Each row of a before or after table is a point. One or more steps were done to the points. Then noise was added and the rows were shuffled. The steps act on how far a point lies along the listed directions, d1 being the first. Write out the steps. A step turns or swaps two directions, mirrors them in a line or flattens them onto one, adds a multiple of one to another, or multiplies one. Angles are multiples of 10 degrees, from the lower direction toward the higher: turns from -170 to 170, lines from 10 to 170 but not 90. Use the fewest steps. Two steps may share a direction if one is a turn and the other turns, adds or multiplies; they go together, in the order done. Otherwise the lowest direction goes first.

Directions:
(1): -24 -29
(2): -29 24
Before (12 x 2):
6 -17

-19 3

15 -9

-7 -9

-32 -40

10 -13

9 -8

-2 -26

-11 17

6 -4

-9 13

-31 -60
After (12 x 2):
-8 20

-7 14

8 -10

-39 -34

5 -4

-18 6

-41 -53

8 -15

-7 -24

1 -19

-8 -7

12 -11
Steps: turn d1 and d2 by 10 degrees

Directions:
(1): -26 49 1 34 -26 22 -11 -17
(2): -22 -19 -14 27 30 36 -12 40
(3): -38 -2 20 -2 40 -26 -27 -28
Before:
-15 -4 -5 13 15 6 -20 0

1 -20 -15 15 15 26 -6 39

42 -1 -24 -6 -8 18 21 31

-3 -17 -5 -4 20 4 5 5

40 -50 -12 -20 20 17 22 27

-33 11 -8 19 23 3 -12 3

25 -22 -5 -25 -16 -14 25 15

-18 9 13 1 21 -25 -16 -26

60 -30 -21 -20 -21 15 43 29

-18 -23 -13 6 42 11 -13 31

-12 34 -17 25 -22 35 -6 28

-1 -42 1 -16 32 -4 6 15

-26 -19 -1 18 13 9 -7 5
After (13 x 8):
37 20 -21 0 -21 19 20 16

-7 -4 -15 18 -11 26 8 32

-6 10 3 0 -4 -13 -14 -21

11 33 2 5 -38 -3 -1 -21

-35 29 3 29 -7 25 -9 -11

-22 49 5 10 -19 -7 -11 -29

1 29 -9 33 -25 50 5 -3

-13 19 2 -8 3 -27 -4 -27

-24 -6 7 7 37 -13 -21 -9

-14 15 -1 10 -2 10 1 -14

-18 7 10 8 -16 -13 -1 -28

38 10 0 -41 -33 -30 17 -5

29 7 -26 19 -35 46 30 28
Steps: add -0.3 times d3 to d1; turn d1 and d2 by -140 degrees

Directions:
(1): 25 -9 45 -16 21 -5 -54 4 -9 -21 -27 -19
(2): 45 -26 -9 20 41 -33 9 -27 -17 16 26 8
(3): 6 -36 -12 -44 3 6 7 34 -4 -42 34 23
(4): 10 -41 -7 -20 -17 -15 36 -25 22 -11 -49 -19
(5): -5 15 12 10 -37 -56 6 5 -42 -24 -10 23
(6): 16 -8 -60 34 -11 10 -27 16 -16 -24 -14 -27
Before, 8 rows:
-14 9 -45 22 -5 33 44 -37 20 50 -52 -26

-28 23 -18 43 -13 0 17 -15 13 30 11 -1

25 -20 14 -10 34 21 -7 3 5 16 25 -2

-19 24 3 -17 -2 10 16 -14 10 5 3 8

-18 -12 -22 30 -5 1 19 -24 -6 17 -7 6

-8 -44 -11 -35 -8 -5 52 -13 35 -13 -6 25

20 -24 32 -13 -2 -54 60 -54 13 13 -33 10

23 -40 -14 -39 -2 29 10 13 20 -12 -26 -24
After, 8 rows:
-31 -11 -1 -24 -22 21 -5 33 20 -33 11 4

16 1 36 4 -8 -32 -7 -1 -30 -2 -10 4

-30 28 28 8 -18 -3 -2 -11 16 11 -25 14

16 17 -9 25 -22 -29 12 -1 -33 13 -12 1

-25 -5 -25 -47 -29 20 10 51 -29 -49 -3 25

-19 20 1 -22 -6 3 19 -8 5 -4 6 15

-29 -19 2 -12 -8 26 -17 15 -5 -23 -11 3

5 -4 56 -42 30 17 -9 -3 25 -1 3 9
Steps: swap d1 and d2; turn d3 and d5 by 170 degrees; multiply d4 by 0

Directions:
(1): -4 20 16 17 -24 -10 -5 5 20 17 18 -36 9 -15 -60 -14 -28 -17 -16 -22
(2): 13 2 26 -5 42 -16 9 -13 36 10 29 19 -4 -25 -4 -38 5 0 9 43
Before:
14 -6 23 -6 23 -4 18 -12 10 9 24 15 -6 -14 6 -10 4 5 -6 27

-7 -2 7 -2 21 3 10 -11 2 -19 -14 25 -14 -3 20 -1 10 -1 11 24

1 -1 -5 -8 -7 3 1 14 -9 -8 -3 12 0 -5 19 4 8 5 1 14

4 -1 -10 -7 18 2 5 -12 -15 -2 -5 20 -5 11 20 -2 17 9 10 5

-19 4 -17 9 -43 10 -5 17 -33 -7 -25 -15 6 30 3 37 -23 6 -5 -41

-16 3 -16 2 -30 16 -10 10 -26 -8 -22 -12 5 18 13 21 1 5 -16 -30

-12 2 -12 9 -54 12 -17 13 -30 -2 -20 -44 16 23 -31 29 -16 -8 -10 -48

5 -5 13 -9 37 -7 -3 2 19 3 23 3 4 -9 6 -27 -7 11 14 26

-5 -4 -9 -9 13 5 2 8 -10 -10 -10 1 0 5 31 15 9 7 15 12
After (9 x 20):
-7 11 19 7 15 -6 11 -12 21 -9 5 6 -11 -19 -17 -17 -6 -11 6 23

-5 -8 -9 -11 12 12 -2 -1 -15 -14 -15 22 -5 12 49 6 21 16 -1 13

-1 2 9 -7 27 -3 5 3 11 1 10 0 1 -12 13 -9 4 2 15 28

6 8 9 -2 25 -7 5 -15 7 9 12 11 -3 -4 -8 -24 8 2 9 12

-5 -12 -14 -11 10 9 6 4 -29 -17 -23 35 -7 27 60 23 9 23 19 11

4 6 4 -7 1 -4 1 11 5 -2 7 10 0 -16 7 -8 5 1 2 22

7 7 24 4 -6 -3 10 -6 10 15 26 -15 1 -15 -31 -4 -14 -7 -21 0

0 -26 -25 -14 -9 21 -8 1 -46 -22 -38 10 3 38 48 36 25 16 13 -5

-3 6 12 3 3 -8 -9 11 16 10 21 -28 13 -7 -31 -17 -27 0 2 -8
Steps: turn d1 and d2 by -80 degrees
